Every row gives one point. The ring and each string are closed loops that go straight from each point to the next, and from the last back to the first. Before rounding, they use only three directions, however many columns there are. How many times does the string pass through the ring? Passing back the other way cancels.

Ring, 9 rows:
|  31 |   0 |  17 | -30 |
|  25 |  -6 |  -6 | -53 |
|   4 | -14 | -27 | -63 |
| -18 | -26 | -27 | -38 |
| -34 | -31 |   1 |  17 |
| -46 | -23 |  20 |  44 |
| -49 | -10 |  28 |  47 |
| -25 |   4 |  36 |  30 |
|   4 |   5 |  36 |  10 |
String, 32 rows:
| -71 | -15 |  37 |  79 |
| -70 | -13 |  34 |  71 |
| -53 | -19 |  46 |  83 |
| -13 | -21 |  35 |  42 |
| -33 | -13 |  11 |  14 |
| -55 | -12 |  -1 |  11 |
| -31 | -18 |  10 |  15 |
| -17 | -26 |  20 |  28 |
| -10 | -32 |  20 |  28 |
| -16 | -21 |   6 |   3 |
| -36 | -19 | -18 | -19 |
| -41 | -24 | -39 | -42 |
| -25 | -34 | -58 | -70 |
| -16 | -26 | -50 | -73 |
| -24 | -16 | -53 | -80 |
| -22 | -11 | -29 | -51 |
|   3 | -17 |   6 | -13 |
|  20 | -23 |  -8 | -39 |
|  11 | -21 | -40 | -80 |
| -15 | -16 | -60 | -95 |
| -32 | -12 | -47 | -70 |
| -19 | -14 | -10 | -24 |
|   0 | -26 |  -4 | -17 |
|  -7 | -40 | -19 | -22 |
| -29 | -46 | -25 | -11 |
| -44 | -37 | -16 |   4 |
| -28 | -42 |  13 |  39 |
| -23 | -35 |  26 |  47 |
| -18 | -14 |   9 |   3 |
| -47 | -14 |   5 |  15 |
| -78 | -15 |  14 |  49 |
| -63 | -18 |  34 |  71 |
Times through: 0

Ring, 6 rows:
|  24 | -13 |  20 | -42 |   0 |   1 |   3 |  19 |  18 |
|   0 | -43 |  28 | -11 | -26 |  46 |   0 |  -7 |   5 |
| -11 | -40 |  18 |  25 | -30 |  52 |  15 | -24 |  -5 |
|   5 |   2 |   5 |  13 |  -2 |   9 |  21 | -11 |   4 |
|  25 |   9 |  -3 |  -7 |  10 | -21 |  31 |  13 |  13 |
|  32 |  -7 |   7 | -32 |   6 | -17 |  21 |  26 |  18 |
String:
|   8 | -49 |  25 | -16 | -25 |  38 |   7 |   4 |   7 |
|  14 | -20 |  16 | -17 |  -8 |  15 |  11 |   5 |  10 |
|  21 |   1 |  18 | -39 |   6 |  -2 |   0 |  13 |  18 |
|  36 |   9 |  16 | -61 |  17 | -23 |   1 |  31 |  26 |
|  41 | -19 |   6 | -39 |   4 | -22 |  28 |  40 |  21 |
|  33 | -30 |   2 | -14 |  -6 | -11 |  39 |  30 |  13 |
|  22 | -14 |   7 | -13 |  -2 |  -3 |  25 |  15 |  12 |
|  28 |  11 |   6 | -29 |  13 | -20 |  16 |  18 |  18 |
|  33 |  15 |   1 | -29 |  17 | -31 |  24 |  24 |  19 |
|  40 |  -3 |  -8 | -14 |  10 | -35 |  46 |  34 |  17 |
|  27 | -21 |  -1 |  -4 |  -4 | -10 |  40 |  22 |  11 |
|  20 | -19 |   6 |  -8 |  -6 |   2 |  27 |  12 |  10 |
|  25 |   8 |  10 | -30 |  11 | -14 |  11 |  15 |  17 |
|  36 |   7 |   8 | -43 |  15 | -26 |  15 |  30 |  22 |
|  40 |  -7 |  11 | -52 |  10 | -24 |  15 |  38 |  24 |
|  27 |  11 |  18 | -50 |  14 | -12 |  -3 |  18 |  22 |
|  21 |   6 |  20 | -43 |   9 |  -2 |  -5 |  11 |  19 |
|  19 |  -6 |  32 | -61 |   3 |  12 | -20 |  13 |  21 |
|   5 | -46 |  33 | -28 | -24 |  44 |  -7 |   1 |   9 |
|  -3 | -69 |  28 |   3 | -41 |  61 |   9 |  -8 |   0 |
|   5 | -31 |  19 |  -5 | -18 |  30 |  10 |  -4 |   5 |
|   6 |  -8 |  22 | -20 |  -5 |  22 |  -4 |  -6 |  10 |
| -12 | -54 |  30 |   9 | -37 |  66 |   1 | -22 |  -3 |
| -24 | -89 |  32 |  33 | -61 |  95 |   9 | -32 | -12 |
|  -9 | -64 |  23 |  20 | -41 |  63 |  15 | -17 |  -5 |
|   4 | -38 |  17 |   4 | -23 |  34 |  17 |  -5 |   3 |
|   7 | -14 |  20 | -15 |  -8 |  21 |   2 |  -4 |   9 |
|  -3 | -42 |  33 | -16 | -26 |  53 |  -9 | -11 |   5 |
|   1 | -49 |  35 | -23 | -28 |  51 |  -9 |  -4 |   7 |
Times through: 5
